Every row gives one point. To make a cloud, some directions were put in groups of two or more. Within a group, all points are equally far from the middle, so they leave a hole (a ring in 2 directions, a hollow ball in 3). The other directions are filled evenly. Then the cloud was stretched, turned, moved and blurred a little. Count the holes, and give their numbers of directions, smallest first.
In the rows, zero is written as 128.

Cloud (13 x 2):
[[117  73]
 [ 71 115]
 [102  88]
 [153  82]
 [164 128]
 [137 178]
 [ 81 130]
 [130 164]
 [103 199]
 [161  85]
 [ 84 175]
 [165 143]
 [ 68 134]]
Holes: 0

Cloud (13 x 2):
[[147 146]
 [118 106]
 [ 67 158]
 [ 97 160]
 [118  71]
 [151  57]
 [ 95  59]
 [110 140]
 [151 128]
 [135 153]
 [ 94 126]
 [156 170]
 [ 42  87]]
Holes: 0

Cloud (21 x 3):
[[167  85 127]
 [ 69 116  98]
 [140  69 137]
 [ 61 126 106]
 [186 123 157]
 [167 132  93]
 [107 164 189]
 [130 192 137]
 [152 114  85]
 [100  76 108]
 [ 54 118 151]
 [ 76 112  91]
 [184 147 155]
 [136 116 201]
 [ 90 182 152]
 [161  93 106]
 [ 67 153 106]
 [137 181 106]
 [129  75 108]
 [103  75 171]
 [ 80 138 187]]
Holes: 1 (3)

Cloud (19 x 3):
[[ 50 119 150]
 [127  86 146]
 [ 37 104 178]
 [169 120 108]
 [149 153 109]
 [ 81  94 113]
 [ 93 126 166]
 [162  36 114]
 [ 86 116 137]
 [105 153 110]
 [162 148 151]
 [ 98 171 120]
 [206  79 162]
 [156 120  90]
 [133 145  70]
 [ 33 113 108]
 [178 129 109]
 [104 126  90]
 [ 73 132 127]]
Holes: 0

Cloud (28 x 4):
[[109  86  84 145]
 [197 162 118 139]
 [175 182 154 102]
 [129 200 172 124]
 [121 177 113 176]
 [ 81 135  89 192]
 [ 92 108 182 120]
 [170 164 156  87]
 [121 142  87  81]
 [110 137 185 161]
 [148 150 153 159]
 [160 128  40 109]
 [ 89 124 198  95]
 [ 82 117  78 178]
 [141 138 133  55]
 [136 136  53 117]
 [ 90 104 169 110]
 [151 200 149 129]
 [ 66 144 110 140]
 [152 179 105 177]
 [106 158 108 200]
 [ 84  91 139 123]
 [105 120  73 136]
 [129 120 143  88]
 [143 201 166 118]
 [160 175  43 137]
 [124 137  82  86]
 [ 66 187 141 116]]
Holes: 1 (2)

Cloud (27 x 4):
[[128 101 154 146]
 [ 63 143  96  67]
 [116  80  90  72]
 [ 79 172 121 150]
 [ 85 188 166 101]
 [ 59 142 101  96]
 [143 185 106 117]
 [117 100 120 152]
 [133 179 173 127]
 [ 92 193 147 143]
 [110 166 140  52]
 [ 88 121 161  71]
 [142 115 161 156]
 [162 158 152 134]
 [ 94 172 137 165]
 [126 124  40  85]
 [ 98 129 129  38]
 [ 88 159  87 148]
 [135  95 156  81]
 [163 120 165 131]
 [ 97 195  88 106]
 [ 76 163 172 106]
 [ 76 165 171 124]
 [136 121  47  69]
 [153 105  59  82]
 [ 95 177 123 161]
 [122 131 184  86]]
Holes: 1 (4)

Cloud (31 x 4):
[[168 173  85 109]
 [166 129 112 123]
 [149 110  81 148]
 [166  79 122 113]
 [ 56  78 122  82]
 [ 89 179 165  84]
 [ 98 186 136 112]
 [122  87 153  66]
 [168 159 112 188]
 [144 164 163 158]
 [ 80 116 136 125]
 [101 196 135 145]
 [210 113  85  95]
 [114  85  99 103]
 [133  60 122  91]
 [178  83  95 112]
 [131 138  61 104]
 [124 107  77 141]
 [190 178 123 172]
 [ 96 149 164  50]
 [122 135 113 220]
 [150  69 107 130]
 [102 127 163 172]
 [ 91 123 149 166]
 [108  63 186 114]
 [196 137 118 182]
 [115 110 162 174]
 [160 146 167 160]
 [ 75 126 165  86]
 [ 94  60 189 141]
 [128  71 169 118]]
Holes: 0

Cloud (49 x 6):
[[193 128 121  75 116 137]
 [192 134 114 134  95 117]
 [108 171 179 139 103 122]
 [153 106 143 124  96  26]
 [ 99 152  90  75 147 115]
 [195 171 148  92 142 134]
 [ 83 145 159 183  66  63]
 [120 148 106 162 170  34]
 [168  91 168 167 143 115]
 [105 130 169  94  91 171]
 [ 94 199 124 154  97  75]
 [135 107  58 133 106  96]
 [110  67  96 134 129  92]
 [165 150 112  59 139 150]
 [163 141  58 157 146 164]
 [123 142  84  96 164 135]
 [142  99  87 170 156 114]
 [ 72 143 190 137 151  80]
 [131 115 178 161  79  92]
 [102 141 131  99 197 146]
 [172 135 104 144  84  77]
 [152 132 147 113 194  90]
 [192 112 165 147 140 104]
 [ 86 145  99  75 156 122]
 [135  66 122  91 168 101]
 [ 58 113 121 210 120 120]
 [ 61 152 106 179 140 156]
 [ 75 150 129  52 119 102]
 [158 126 119  56 111  59]
 [167  76 186 143 155 130]
 [133  68 207 123 147 119]
 [ 86  81 177 161 130  76]
 [160 122 124  79 104  46]
 [144 145 145 110 159  34]
 [ 81 142  85  78 150  93]
 [120 199 160 181 108 132]
 [108 176 117 175 163  39]
 [109  64 127 124 149  47]
 [121 185 178 175 157 139]
 [ 84  74 119 177 125  88]
 [139  90 115  97  77  90]
 [161 108 153 181 112  73]
 [166  97 116  95 188 156]
 [147 136 111 114 199 158]
 [104  67 206 120 151 122]
 [186 154 112 151 107  84]
 [ 77  96 167 160 144 141]
 [156 129 114  57 117  77]
 [ 96 182 152 124  98 102]]
Holes: 2 (2, 2)

Cloud (52 x 6):
[[140  95 116 207  63 140]
 [ 79  70 139 139 110 127]
 [139 106 203 182  97 161]
 [124 105 110 106 191 119]
 [ 97 150  63  83 151  95]
 [216 104 139 129 124 168]
 [ 88 182 124 114 107 147]
 [ 76 138  84 121  53  71]
 [ 74 107  89 171 156 152]
 [100 107 206 154  98 131]
 [101 152  82 110 171  83]
 [160 158 111 137 183 161]
 [ 69 113 160 147 193 110]
 [106 153  55  99 102  71]
 [154 177 151 183 125 115]
 [127 112 124 173 112  61]
 [123 137  33 106 125 147]
 [125 153 145  72 140 159]
 [115  58 110 169  75 132]
 [125 140  37 112  89  91]
 [144 107 138 135 112  64]
 [101 145 102 191 126 158]
 [ 92 131  35 103 120 131]
 [184 128  72 135  52 138]
 [ 79 133  86  70 143 118]
 [164 128 214 137 139 116]
 [110 114 125 110 197 109]
 [ 77 180 156 152 150  59]
 [114 112  53  86 149 145]
 [129 121 109 208  69 135]
 [135 134  72 126 184 131]
 [ 66 150 167 127 140 153]
 [ 96 186 133 115 152  61]
 [128  91 119  83  97 109]
 [108 167 136  66 163 120]
 [ 66  82 121 153 156 141]
 [ 97 126  99 186 172 143]
 [152 132  45 124  84  94]
 [127 108 120  94  63  86]
 [136 116  77 114 130 198]
 [117 103 135 180 161 194]
 [207 122 155 114 100 156]
 [200 130 161 111  92 144]
 [123  70  79 119 117 176]
 [ 81 125 108 160 191 109]
 [ 88 117 195 136 126 155]
 [151  99 171 185  73 169]
 [146 122 100 193 115  93]
 [148 131 156  94  65 107]
 [211  99 120 156 109 138]
 [ 89 148  64 102  70  70]
 [152 129 213 147 126  95]]
Holes: 3 (2, 2, 2)
